Every row gives one point. Examples show where two turns around zero, p and q, send a point. Write where each new point lands after one turn and then the other. Backwards means that the second turn is done in reverse. Each puzzle has new turns, and all numbers are rounded.

Turn p:
[0.62 0.03] => [0.59 0.20]
[-0.25  0.25] => [-0.31  0.17]
[-0.37 -0.28] => [-0.28 -0.37]
Turn q:
[-0.49  0.33] => [-0.50  0.32]
[-0.22 -0.34] => [-0.21 -0.35]
[ 0.54 -0.26] => [ 0.55 -0.25]
[0.17 0.27] => [0.16 0.27]
Where do these land?
p, then q: [-0.56 -0.21] => [-0.47 -0.37]
p, then q: [-0.13 -0.13] => [-0.08 -0.16]
q, then p: [0.34 0.02] => [0.32 0.12]
q, then p: [ 0.01 -0.36] => [ 0.12 -0.34]
q, then p: [0.34 0.68] => [0.11 0.75]

Turn p:
[-0.77  0.10 -0.54 -0.40] => [-0.17 -0.19 -0.88 -0.47]
[0.19 0.08 0.22 0.77] => [-0.38  0.24  0.34  0.61]
[ 0.19  0.17 -0.28  0.06] => [ 0.20  0.11 -0.19  0.24]
[ 0.17  0.10  0.05 -0.16] => [ 0.21  0.11  0.07 -0.07]
[-0.19 -0.62  0.04 -0.31] => [-0.01 -0.63  0.10 -0.33]
[0.41 0.17 0.50 0.04] => [0.15 0.35 0.55 0.02]
Turn q:
[-0.25 -0.48  0.05  0.39] => [-0.49 -0.37  0.22 -0.17]
[0.37 0.38 0.13 0.47] => [ 0.09 -0.15  0.09  0.69]
[-0.01  0.03  0.32  0.34] => [-0.11 -0.12  0.37  0.24]
[ 0.32  0.31 -0.06 -0.96] => [ 0.84  0.47 -0.33 -0.29]
[-0.59 -0.02 -0.24 -0.31] => [-0.32  0.45 -0.16 -0.42]
[ 0.16 -0.21 -0.20  0.06] => [-0.02 -0.27 -0.19 -0.06]
Where do these land?
p, then q: [-0.27  0.50  0.51  0.18] => [-0.03  0.76  0.16  0.14]
q, then p: [-0.02  0.50 -0.17  0.16] => [-0.24  0.26 -0.21  0.37]
p, then q: [ 0.23  0.43 -0.08 -0.29] => [ 0.38  0.09 -0.26  0.33]
q, then p: [-0.19 -0.78 -0.17 -0.13] => [ 0.22 -0.49 -0.14 -0.62]
p, then q: [ 0.25 -0.65 -0.09  0.08] => [-0.09 -0.59  0.31 -0.21]
